Each row of a before or after table is a point. One or more steps were done to the points. Then noise was added and the rows were shuffled. The steps act on how far a point lies along the listed directions, d1 being the first. What was done? A step turns or swaps two directions, mirrors them in a line or flattens them onto one, adds a multiple of one to another, or multiplies one. Angles are multiples of 10 degrees, from the lower direction toward the higher: turns from -170 to 170, lines from 10 to 170 but not 90. Use the fewest steps. Two steps may share a direction if one is a turn and the other turns, adds or multiplies; they go together, in the order done. Otherwise the lowest direction goes first.
(in the rows, 128 means zero)

Directions:
(1): [146 110 175]
(2): [ 82 102 136]
(3): [108 171 152]
Before (13 x 3):
[[137 128 123]
 [144 127 152]
 [114 148 123]
 [ 83 141 109]
 [153  98 130]
 [107 136 136]
 [146 120 138]
 [120  61 138]
 [133 152 155]
 [139 143 150]
 [138 139 156]
 [ 76 107 162]
 [127 142 169]]
After (13 x 3):
[[150 134 175]
 [143 144 179]
 [105 138 133]
 [ 87  97 189]
 [107 158 102]
 [142 129 208]
 [151 129 187]
 [ 64 161  59]
 [161  87 157]
 [137 131 121]
 [157 110 161]
 [136  47 177]
 [159 113 189]]
Steps: multiply d1 by 2.5

Directions:
(1): [159 125  92 161 132  67 105 101 142]
(2): [105 135 133 178  76 149  80 137 123]
Before (9 x 9):
[[142 136  94 182  66  93  40 101 142]
 [164 125  72 210  96  66  62  67 123]
 [130 144 100 137 112 114 104 113 138]
 [132 116 111 137 141 105 144 107 156]
 [106 145 143  86 122 138 160 136 141]
 [139 136 116 187  86  94  82 117 155]
 [130 137 136 106 122 143 152 145 126]
 [118 116 149  61 178 146 198 137 116]
 [119 131 152 126 117 153 121 133 125]]
After (9 x 9):
[[ 77 128 163 154  79 197 112 156 106]
 [167 124 120 107 165  76 164 109 160]
 [135 142 111 100 145 116 146 114 139]
 [184 108  95  65 213  81 191  76 121]
 [114 117 138 115 142 144 166 130 145]
 [133 128 133 150 114 114 104 120 135]
 [190 126  95  71 173  53 147  90 148]
 [124 139 129 147  98 139 120 148 123]
 [ 98 149 140 134  72 140 117 133 139]]
Steps: turn d1 and d2 by -100 degrees

Directions:
(1): [ 77 111 135 150 121 105  87 165  60 153 141 112  88 157 114 108 114 164]
(2): [104 126 132 129  78 117 162 116 155 131  99 122 144 127 150 154 132 227]
(3): [130 165 106 135 102  89 156 138 103  95 142 100 114 129  81 210 123 106]
(4): [179 151 156 125 175 109 132  80  85 139 143 116 153 192 146 142 144 157]
Before (9 x 18):
[[148 130 144 144  94 132 140 111 134 146 117 134 155 122 155 140 134 186]
 [ 77 114 149 151 122  81  93 172  54 150 147  94  86 166 103 149 121 182]
 [119 124 148 159 157 116 109 138  73 151 142 133 115 162 150 100 119 167]
 [148 126 153 135 165 132  83 141  96 126 164 140 137 144 112 100 128  76]
 [ 91 120 153 112 108 111 122 138 115 162 108 160 117 141 149  93 127 203]
 [106 143 116 150 105 121 122 147 120 123 141 123  95 110  83 165 120  67]
 [114 155 101 131  71 115 151 161 160  86 139 122 113  77 102 200 127 118]
 [130 118 126 124 171 120 113 136  93 139 131 145 106 131 141  92 142 111]
 [ 78 141 144 166  74  46 153 124  43 133 121  78  91 209  94 206 114 248]]
After (9 x 18):
[[159 136 166 133 160 119 102 114  91 131 156 131 156 171 130 120 137 140]
 [ 72 111 147 152 116  82  94 175  59 149 144  95  85 162 102 150 120 186]
 [119 117 126 146  71 145 133 142 158 140 112 143 138  83 141 129 123 156]
 [151 166 111 130 122 113 132 147 124  88 162 120 113 107  96 191 131  71]
 [ 95 118 141 160 126 118 119 148  95 148 128 135 112 143 152 104 115 192]
 [ 45 125 125 169  42  59 151 155  72 126 111  86  74 166  82 198 104 229]
 [ 63 107 133 115  87 125 113 173 138 154 105 169  98  99 132  78 115 160]
 [149 162 136 148 148 108 120 113  84 131 158 114 112 158  93 172 132  74]
 [130 120 131 123 162 112 123 127  96 142 125 142 114 140 150 101 146 144]]
Steps: turn d2 and d4 by -60 degrees; add 0.5 times d3 to d4

Directions:
(1): [185 147  70 125 146  94 101 122 121 167 161 134  80 126 104 147 118 109
  80 121  79 150 170 195 128 141 128  77 112 112 116 146]
(2): [106 141  85 117  72 103  99 123 166  90 127 127 115 134 156 152  81 144
 136 135 155 123  46 182  71 159 153 133 138 113 100 141]
Before (10 x 32):
[[186 139  89 141 175 108 117 120  99 191 160 144  94 125  93 143 128 100
   84 105  71 159 192 172 154 129 130  78 100 130 132 126]
 [ 91 113 177 131 127 154 150 140 129 109 109 124 154 127 135 103 152 146
  147 119 157 128 122  60 156 117 116 161 130 152 146 101]
 [ 92 117 147 116 110 137 133 129 159 104 111 119 134 131 154 120 135 137
  144 131 183  84  83 103 106 118 135 153 133 129 119  97]
 [186 136  89 133 154 101  90 108 130 172 165 123  82 118 106 147 123 115
   83 125  77 161 172 208 119 149 135  71 120 111 122 149]
 [172 138 111 117 165 117 128 125 124 171 155 147  97 118  84 137 145 106
   86 115  93 153 199 149 145 116 123  85 112 115 119 133]
 [173 129 124 140 154 120 144 136 112 172 154 123 104 125 118 123 129 104
   93 136 104 141 172 141 140 134 108 110 117 132 119 143]
 [ 97 125 157 132 104 145 146 141 118  90 114 131 156 126 140 122 108 152
  161 122 163 100  90 121 109 120 137 152 158 130 141 110]
 [154 136 133 134 145 116 136 134 109 150 138 115 117 133 111 121 149 130
  111 120 107 144 174 130 141 116 111 109 118 135 130 121]
 [128 119 118 128 139 127 125 131 142 128 140 128 122 132 116 121 133 144
  120 137 122 135 137 148 129 119 124 131 133 118 137 121]
 [163 135 103 129 146 125 118 115 118 143 139 115  96 108 103 132 120 100
  103 113  99 135 154 163 144 132 138  90 116 121 122 141]]
After (10 x 32):
[[223 148  54 132 168  81  75 105 127 192 187 125  51 117  91 161 118 106
   54 118  46 174 193 248 120 158 138  43 112 100 116 160]
 [192 152  75 112 161  96 106 121 130 180 165 150  74 117  82 151 127 101
   66 112  78 159 198 192 128 129 129  63 107 106 106 142]
 [131 120 116 129 139 128 124 127 141 132 142 130 117 129 114 124 131 143
  117 135 116 135 138 153 130 119 125 128 132 119 137 121]
 [179 141  84 126 147 115 105 114 120 154 150 119  81 109  98 143 116  92
   89 108  85 142 164 190 140 143 141  74 110 111 116 145]
 [159 142 115 134 134 106 123 130 116 145 144 114 104 132 113 131 137 131
  105 119 105 146 164 151 130 127 117 104 121 128 119 126]
 [ 69 110 192 134 109 161 157 141 140  85  97 124 174 129 150 100 148 159
  170 121 182 117  94  43 145 118 119 183 137 158 144  96]
 [ 78 120 181 131 104 157 156 143 115  81 101 128 174 126 145 110 116 159
  176 124 177  96  86  89 115 111 132 170 162 137 146 101]
 [213 152  45 137 173  83  96 114 106 202 176 148  62 124  84 162 108  92
   57  99  51 169 192 224 140 143 136  52  95 117 119 140]
 [181 135 100 136 148 107 129 130 118 178 167 127  85 131 118 137 116 104
   78 136  94 145 170 170 129 139 113  97 116 124 109 151]
 [ 80 109 174 120 112 149 144 128 158  95 100 118 153 130 157 107 146 138
  159 136 197  80  83  70 119 111 132 168 141 135 128  88]]
Steps: multiply d1 by 1.6; multiply d2 by 0.4
